Each row of a before or after table is a point. The points were changed in one or more steps. Then noise was added and the rows were shuffled. The steps act on columns, c1 being the first. Name the steps. A step turns or swaps two columns, mirrors them in a line or flattens them onto one, adds a multiple of one to another, or multiplies or shifts one. Angles are multiples of 10 degrees, from the lower column toward the higher: turns from -170 to 170, lines from 10 to 170 but not 90. Use the fewest steps. Two steps may share a column if one is a turn and the other turns, adds or multiplies; they go together, in the order done. Otherwise the lowest column goes first.

Before (10 x 2)
[[-17  -7]
 [-22   2]
 [-21  15]
 [ 26  -1]
 [-13   7]
 [-16   4]
 [-21  26]
 [ -9 -15]
 [ -2  -6]
 [-13  19]]
After (10 x 2)
[[-61  26]
 [-22   3]
 [  7  -6]
 [-22   5]
 [ 27   1]
 [-44  18]
 [-25   4]
 [-42  13]
 [ -7  -5]
 [ 13 -17]]
Steps: add -1.5 times c2 to c1

Before (8 x 8)
[[ -7  25 -37   8  -8  39  50 -32]
 [-26  -3  60  24 -11   3  -8 -19]
 [-28 -15  19   5  -3 -11  -2 -42]
 [-15   2 -27 -28 -16  42  54 -13]
 [ 18 -30 -10   4  33  11  -3  -7]
 [ -7   3 -25  -1 -49  31  27 -21]
 [  3 -24   6  12   6 -23  22   3]
 [-49   7 -40   7 -37  42  41  -5]]
After (8 x 8)
[[-15 -29 -15   5  35  -3  13  -9]
 [-19  24 -54   7  -8 -12 -48 -33]
 [-16   2 -49 -26 -17  -2 -54 -13]
 [-10   6 -40  -2 -50  -7 -32 -16]
 [ 28 -14  18   6   1  10 -12 -43]
 [-11 -23  25  13   9  -4 -22   2]
 [ 23   9 -56   7 -37 -13 -62  -9]
 [ 27  -2  26  23 -11  55  -4 -19]]
Steps: turn c1 and c7 by 150 degrees; turn c3 and c6 by 60 degrees

Before (14 x 12)
[[  7   3  -1  -2  -7 -15 -21 -15 -13  13  -1   1]
 [  1  14  20   4   2  -9   6  18 -12   5   4  -1]
 [ -7  16   0   3   6  34  10  -5 -11   3  -4  -1]
 [  8   4  -3  -2  -7 -12  10 -14  -4 -20  -7  13]
 [  4 -17  -4   7 -60 -12 -24   1  -6  11   9   8]
 [  1  -5   1   3   6  -9  -6  -7  16   5  -5   0]
 [  0  -8  23   1 -10  -7  10 -14 -11   9  -4   3]
 [-12  13   2   1  -4 -14   8  -7  -2   2  -1  14]
 [  9   8  -5  10  -5  -4   9  -9 -11  14  18   7]
 [ 12  13  16   7  -6  -3  -4  -1  -8  14  -8  17]
 [  4   6  -4   1  -1 -13   1  -1  -6  13  -3   1]
 [ -1 -14   5  10  -1  -5 -22 -14 -13  10   3  14]
 [  0   5  -2   3   0  -2  13  17 -10  14  -8   6]
 [  1   5  -1 -18   6  28   5 -14 -10   5  10  15]]
After (14 x 12)
[[-41   4  -2  -3  -6  17   6 -15  -7   6  -8   4]
 [ 17 -14  10   5   4  14  -2 -14   3  -6   0  -3]
 [ 15   6   1  -4  -3   7   3  -2  -4 -11  -1  10]
 [  6  14   4  20   3   4   8  17 -10  -4   3   9]
 [ 14  -8   1  23  -2   6  10 -14 -12  -6 -11   5]
 [ 14  16   3   0  -5 -18   9  -5 -11   3   5 -29]
 [  6  13   7  16  -7  16   3  -1  -3 -18  -7  -6]
 [  7  -5   3   1  -6   5 -10  -7  12  -5   5   8]
 [ 11 -17   7  -4  19  12  -7   1   8 -10 -58   6]
 [ 10   8  10  -5  19   8   9  -9 -11 -16  -1   0]
 [ 21   5   3  -2  -8   6  11  17 -12  -9  -2  -1]
 [ 11   3  -2  -1   0   8  -2 -15   3 -14  -7  12]
 [ 18  13   1   3   0  19   5  -7  -5   8  -5   5]
 [  6   5 -18  -1   9  -1   7 -14  -8  -3   7 -32]]
Steps: turn c1 and c10 by -130 degrees; multiply c1 by 2; swap c3 and c4; mirror c5 and c11 in the line at 50 degrees; turn c6 and c12 by -120 degrees; flatten c7 and c9 onto the line at 130 degrees

Before (14 x 24)
[[-32 -34   5  24  30 -47  -1  33 -11  11  28 -43  -3 -27 -31  40  19  -6
   28 -12  23 -18 -24 -38]
 [-18  -2 -14  32 -13 -35  -5 -24  22  17  24 -36 -12  -6 -23 -12 -41   0
   35  13 -34  13 -24   6]
 [ 40   1  -2  -8  20   5  33  36 -36 -18  -8 -12  53 -39  21 -32 -22  -4
   19  -8  25  14 -14  29]
 [ 20 -28   0 -30  -3 -23  30 -12  15  33   2 -16   5 -16   7 -29 -46  31
    1 -17   0  17  -9 -26]
 [-33  19  30 -30  41   7  53 -17   0   6  22  28  16  26  31   4   0  26
   36  26  16   1 -11 -18]
 [ 31  27 -21 -12 -21  27  -4 -41   7 -45  22  14  36  23  32  40 -44 -22
  -30 -24  24  -7   7  12]
 [ -1  27 -14 -32  41   0 -20 -25  -1  24 -30  14  -9 -26  31  14  13  -7
    0  22  29  -2  12 -38]
 [ 35 -38  31  32  33 -37  10  28  -6 -33 -13  -4  28  23 -34 -15  10 -23
   33  29  15  24   1  -6]
 [ 29   7  30  17 -15 -38  42  19 -23 -46  -3 -18  -1  18   7 -14  -3 -45
  -31  13 -17  17 -25 -47]
 [ 23   8 -11   8  -4  11  33 -23  13 -26 -28  -4  12   9  36 -28 -15  -4
   16  24  23  -6 -19 -33]
 [ 38  26 -11  32  -9  26 -16 -36 -18   4 -41 -46  22  16  18  12 -18   7
  -16   6  14 -21 -13  27]
 [ 42  -8   7  12 -10  12  18 -25 -11  19  25  31 -10  11  32  15  10   1
  -27  39   3 -26  -3   5]
 [ 23  30 -24  -1   3  31  13  36  14  32  -6  22  -4 -21 -30  45  -4 -27
    2   9   7 -10  19  10]
 [-28  11  26  18   9 -18 -28  27  35  -7  12  27  -9  22   9 -35 -17   8
   22  35 -11 -35 -53 -43]]
After (14 x 24)
[[ 41   3   1  -7  22   6  33  10 -37  -3  -9  33  54 -38   9 -33 -29  -4
   19   6  24  13 -15  -1]
 [ 35  34 -13  36  -8  16 -15  43 -19  -2  -1  16  22  17   8  11  41   7
  -13  41  15 -23 -15  -4]
 [ 27  35 -20 -13 -20  13  -5  53   9 -59 -23 -35  38  22  25  39  -6 -20
  -31 -26  24 -10   8  -8]
 [ 23  39 -28   0   3  19  12 -14  14  36   9   8  -5 -20 -30  44 -37 -24
    0   9   7  -9  21  13]
 [ 21 -34  -5 -29  -3 -12  29  50  19  29 -19   6   4 -18  13 -28  -7  31
    2  -6   0  18  -8  -6]
 [-29 -46   3  26  29 -33  -1 -15 -10  31  -8  55  -3 -29 -16  38  13  -7
   29 -28  23 -16 -24   8]
 [-18 -13 -13  33 -13 -32  -3  56  20  10  17  14 -10  -8 -23 -13  17   0
   34 -23 -34  12 -24  10]
 [-34  18  31 -31  39  -2  54   1  -1  34  30 -28  14  24  33   4  -4  29
   35 -16  14  -1 -10 -13]
 [-29   5  24  18   6 -22 -29  -1  34  -1  38  -3  -9  24  24 -38 -42  11
   22  -6 -13 -34 -52  -8]
 [ 26  -8  27  18 -14 -38  41   3 -23 -60  14  27  -3  16  20 -16  -8 -45
  -29   3 -15  16 -27  -8]
 [ 35 -45  30  31  32 -22  10 -18  -7 -12  25  25  26  24 -28 -16 -13 -20
   31  21  17  26   5  12]
 [ 22  11 -11   6  -4  11  30  23  11 -29  16 -13  14  10  43 -29   7  -3
   13  31  20  -9 -22 -15]
 [ 45  -4   6  12  -9  11  15 -10 -12  15  44 -39 -11  12  28  17   3  -2
  -27 -21   7 -27  -4 -10]
 [ -3  26 -13 -33  43  -9 -19 -10  -5  52  19 -28  -8 -26  43  17  14  -8
   -1  34  28  -3  16 -16]]
Steps: turn c2 and c6 by -20 degrees; add 0.7 times c5 to c10; turn c8 and c12 by 140 degrees; turn c8 and c17 by 60 degrees; turn c11 and c20 by -80 degrees; flatten c15 and c24 onto the line at 160 degrees
